Rows are points. Two turns around zero, p and q, are shown by what they do to some points. Write where each new point lands after one turn and then the other. Backwards means that the second turn is done in reverse. Each puzzle has new turns, and all numbers are rounded.
In the rows, 128 means zero.

Turn p:
[126 101] => [107 111]
[150 117] => [135 105]
[ 62 167] => [110 203]
[174 126] => [159  94]
Turn q:
[139  68] => [80 90]
[134 182] => [179 148]
[111 133] => [125 145]
Where do these land?
q, then p: [190 107] => [89 76]
q, then p: [ 96 154] => [163 150]
q, then p: [ 98 123] => [133 158]

Turn p:
[137 141 133] => [136 142 131]
[ 96 146 156] => [127 126 174]
[ 44 105 144] => [ 89  71 183]
[200 133 116] => [164 164  75]
[115 153 106] => [100 150 134]
[177  90 113] => [152 117  70]
Turn q:
[ 75 147 107] => [ 71 115 114]
[193 185  89] => [137 221 113]
[142  95 137] => [160 110 125]
[125 108 134] => [139 110 127]
[105 106 173] => [132  85 162]
Where do these land?
p, then q backwards: [138 157 105] => [138 159 108]
p, then q: [ 76 171 118] => [ 90 101 178]
q, then p: [103 137  85] => [ 78 125 128]
q, then p: [167  81 153] => [176 137  84]
q, then p: [156  94 178] => [191 122 106]

Turn p:
[116 138 112  75] => [ 96 173 123 111]
[142 102 137 112] => [144 134 125  98]
[ 72 138 158 173] => [102  77 177 150]
[ 93 114 114 174] => [105  72 125 138]
[217 149 120 105] => [191 186  91 143]
Turn q:
[ 94 125 131 158] => [108 110 117 163]
[130 168 210  88] => [ 71 157 200 101]
[154  89 114 157] => [172  94 127 137]
[120  99  78 107] => [146 116  76 103]
[ 96 122 149 164] => [103 102 134 167]
[174 164  87  95] => [167 188 116  98]
Where do these land?
p, then q backwards: [149 108 176 148] => [179 100 136 138]
p, then q: [112 145 129 145] => [122 108 132 147]
p, then q: [164 219 168 115] => [137 168 193 202]
q, then p backwards: [123 103 108 108] => [136  94 112 130]
q, then p: [140 103  74 166] => [164 115  68 136]
q, then p: [ 81  90 113  86] => [ 76 134  96  85]

Turn p:
[ 87  75 138 108 173 130  88  85] => [112 154 156 143 136 114 113  38]
[186 103 151 130  94 141 117 167] => [173  99 150 121 114 170  91 156]
[168 109 115 132  63 104 148 149] => [158  59 119 133 104 129 113 162]
[149 191 103 139 136 167 191 102] => [137 136 107 120 159 136 217 170]
[126 179 146 172 145 125 183 113] => [125 161 114 167 145 115 175 182]
[197  77 146 114  92 105 135 209] => [182  67 150 116 137 147  47 174]
[ 49  81 108 103 133 136 102 143] => [ 54 110 143 118 137 123  95  72]
[131 183 122 175 138 138 145  76] => [133 166  94 158 116 131 196 142]
[166 169 108 137 152 102 146 118] => [165 147  86 123 143 106 149 152]
[ 86 124 120 127 152 135  68 131] => [ 90 162 118 113 115 140 101  82]
[ 63 116 152  71 130 124  85 115] => [ 80 146 173  97 101  95 109  78]
Turn q:
[182 149 156 122 163 147  93 140] => [192 146 131 131 173 130 102 125]
[100 166  97 111 134 161 109 102] => [110 144 125  85 134 133 118  73]
[120  95 138 108 188 109 176 109] => [102 126 186 130 168 120 169 158]
[ 98 107 157 154  40 161 165  61] => [ 78 152 118 205  66 158 159  76]
[174 147  66 172  57  82 120 117] => [152 120  39 128  75  75 167 121]
[ 91  97 108 172 110 146 122 160] => [ 81 123  84 130 116 153 105 157]
[154  91 157  91 134 112 103 143] => [164  79 148 150 150 141 123 139]
[ 86 189 127 118 205  99 104 162] => [122 138 172  59 154  80  65 146]
[147 112 147 103 121 135 162 158] => [152 125 152 134 114 162 146 158]
Where do these land?
q, then p: [108 121 162 117 149 139 114 190] => [128 150 152 100 117 175  83 119]
p, then q: [108 102 121  96 178 129  74 146] => [130 118 151 117 158 102 110  55]
q, then p: [ 94 165 120 189 113 136 155 126] => [ 80 130  94 100  84 107 141 151]
q, then p: [148 121  84 134 157  73 112 116] => [141 108 113 133 168  72  95 120]
p, then q backwards: [ 97 181 169 114 159 127 149 127] => [122 151 128 161 173 117 184 117]
p, then q: [175 150  72 124  75  70 130 141] => [149  55  77 107 121 141 177 155]
p, then q: [156 153 158  79  59 177 195  72] => [150 138 188 190  84 175 177 199]
p, then q: [101  90  94 128  92 175  84  83] => [ 76 139 129 170 120 162 171  71]
q, then p: [158 125 159 161 180 139  88 107] => [150 194  83 138 150 127 113 116]
q, then p: [131  89 138 142 155 163 198 188] => [ 86 141 152  89 164 182 115 191]
p, then q: [131 113 131 123  91  79 109 112] => [134  90  94 159 105 109 138 122]

Turn p:
[115 123 139 104 143 134 142 110 131] => [136 124 125  95 114 136 129 112 128]
[140 101 136 166 143 140 145 114 142] => [104 105 155 123 133 115 161 119 141]
[153 225  99 108 109 104 106 114  93] => [150 200  68 176 117  99  95 105 133]
[138 104 150 152 128  65 120 141 139] => [134  99 150 126 148  73 109 158 121]
[131 117 141 110 103 148 142 127 137] => [130 118 133 128  95 146 138 133 112]
[132 101 129 118 135 147 100 129 136] => [132  99 139 135 132 155 117 119 137]
[123 179 148 125 129 131 134 137 146] => [116 159 113 121  97 119 114 145 153]
[ 83 112 129 136 115 142 126 123 113] => [ 99 130 131 110 141 152 121 126  96]
[138 107 140 145 149 139 147 148 113] => [132 134 169 120 140 131 150 133 136]
[127 111  69 115 126 130 118 137 129] => [148 114  96 145 163 154 145 130 121]
Turn q:
[101 111 115 112 101 119 132 137 142] => [105 107 142 111 115 138 149 148 130]
[160 136 123 124 139 144 124 143 119] => [155 136 105 133 137 134 114 140 126]
[149 126 127 113 132 135 120  73 115] => [153 148 132  90 118 123 116  93 129]
[ 98 142 149 126 128 102 115 168 137] => [ 89 135 141 164 126 145 129 151 113]
[142 124 181 113 124 116 160 153 101] => [165 122 159 175 113 151 133 128 107]
[158 145 108 168 112 142 120  90 146] => [130 119  92 111 111  89  99 103 151]
[123 130 134 111 127 164 137 158 148] => [131 123 102 142 129 161 154 141 142]
[142 146  97 166 131  88  99 126 113] => [109 133 126 122 140  81  81 143 108]
[ 99  67 120 126 143 128  98 123 121] => [109 116 166  97 172 150 123 126 147]
[101 158 139 114 145 152 154 116  88] => [142 140 118 136 141 133 165  93  84]
[133 123 115 134 126 118 149 123 176] => [121 128 127 128 108 104 145 144 167]
Where do these land?
q, then p: [154 141 138 129 135 137 108 150 101] => [127 139 136 161 152 139 122 110 147]
p, then q: [149 135 141 142 118 140 129 102 110] => [117 120 140 129 109 109 124  97 120]
p, then q: [147 107 150 136 143 145 157 131 104] => [151 134 142 156  98 137 138 102 127]
p, then q: [110 119  90 126 119 127 126 116 108] => [146 137 120 113 160 111 138 116 114]
q, then p: [134  71 145 140 115 124 137 136 119] => [126  87 172 122 112 133 125 128 143]
p, then q: [155 153 148 131 107 148 153 147 196] => [103  68 122 145  92 130 147 170 143]
q, then p backwards: [114 138 125 130 107 140 154 117 104] => [136 103 120 119 113 123 146  98 128]
q, then p: [135 139 144 105 145  90 106 138 125] => [111 166 137 142 117 131  97 137 138]
q, then p: [ 79 154  99 141 142  98 106 139 184] => [101 153  90  76 149 132 110 177 115]
p, then q: [148 116 104 110 155 109 149 113 152] => [161 132 144 110 116 109 137 155 155]
q, then p: [ 82 136 124 118 121 151  83 119 105] => [125 146 116  95 137 172 121  86 116]
